Each row is a point. Two turns around zero, p and q, are shown by what they do to some points. Where does a point land after both, in the order given? Backwards means that the second turn is done in reverse. Each puzzle has new turns, and all numbers are rounded.

Turn p:
[-15.4  -1.6] => [-7.1 13.8]
[ 18.0 -15.4] => [ -7.9 -22.3]
[-2.6 17.0] => [14.9  8.6]
Turn q:
[  6.1 -14.2] => [-15.2   2.8]
[-0.7 26.2] => [ 22.2 -14.0]
[ -5.3 -12.0] => [-7.0 11.1]
Where do these land?
p, then q: [ -1.6 -14.0] => [ 4.6 13.3]
p, then q: [20.1 24.9] => [-25.1 -19.9]
p, then q backwards: [-8.0 -3.4] => [-1.8 -8.5]
p, then q: [-10.4  -7.4] => [11.8  5.0]

Turn p:
[-6.5 -8.3 24.6] => [ -1.0 -23.8 -12.3]
[20.4 -1.8  2.2] => [ 2.0 -7.3 19.1]
[ -2.5 -17.5 -10.7] => [19.9  4.8 -2.6]
[-4.2  8.4 11.1] => [-11.9  -6.5  -5.2]
[-23.5  17.7 -12.9] => [-13.5  23.0 -18.0]
[ 16.3   1.4 -14.2] => [ 4.4  9.7 18.8]
Turn q:
[-21.7   6.8   0.3] => [-10.6 -17.8  -9.3]
[-7.0 -8.9 10.0] => [-13.7   4.9  -4.0]
[  9.2 -13.4  18.6] => [-8.1 23.0 -4.2]
[ 10.2  28.2 -24.6] => [ 33.0 -19.9   4.5]
[14.4 -6.0  5.2] => [ 4.4 15.6  2.9]
[-5.0 -6.6 -9.5] => [-4.9 -5.7 10.1]
Where do these land?
q, then p: [22.7 -2.8 -8.1] => [-15.1 -11.9  14.8]
q, then p: [-23.9 -12.4  19.2] => [  2.6  18.9 -27.0]
q, then p: [-1.3 10.5 -9.1] => [10.5 -5.9  7.0]
q, then p: [16.5  9.8 10.5] => [-7.7 10.0 17.9]
q, then p: [-13.9  -5.2 -12.5] => [  9.5 -11.2 -12.7]

Turn p:
[ 3.4 -8.6 27.5] => [18.7 20.0  9.5]
[ 19.0  19.6 -17.0] => [-12.8  -2.6 -29.4]
[-8.9  2.8 -5.8] => [-8.6 -4.9  4.7]
[ -6.7   6.7 -11.5] => [-12.8  -7.6  -0.5]
[ -6.8 -20.6   6.8] => [15.7 -5.1 15.7]
Turn q:
[0.4 7.9 5.3] => [-9.5 -0.2  0.2]
[-11.1  -5.0   9.4] => [-0.7 13.8  6.8]
[-13.5  15.9 -21.0] => [  0.0 -19.9  21.9]
[ 24.2 -18.8   6.3] => [ 10.2   6.3 -28.9]
Where do these land?
q, then p: [-1.7 -4.5  8.6] => [-8.9  3.0 -3.0]
q, then p: [12.6 21.2 13.3] => [-11.8 -14.6  20.8]
p, then q: [ -1.7 -29.9  -9.4] => [ 12.2  12.2 -26.2]
p, then q backwards: [-6.9  4.6 11.7] => [-11.6  -1.8   8.2]
p, then q: [ -2.2   8.6 -24.2] => [20.3  7.5 14.0]
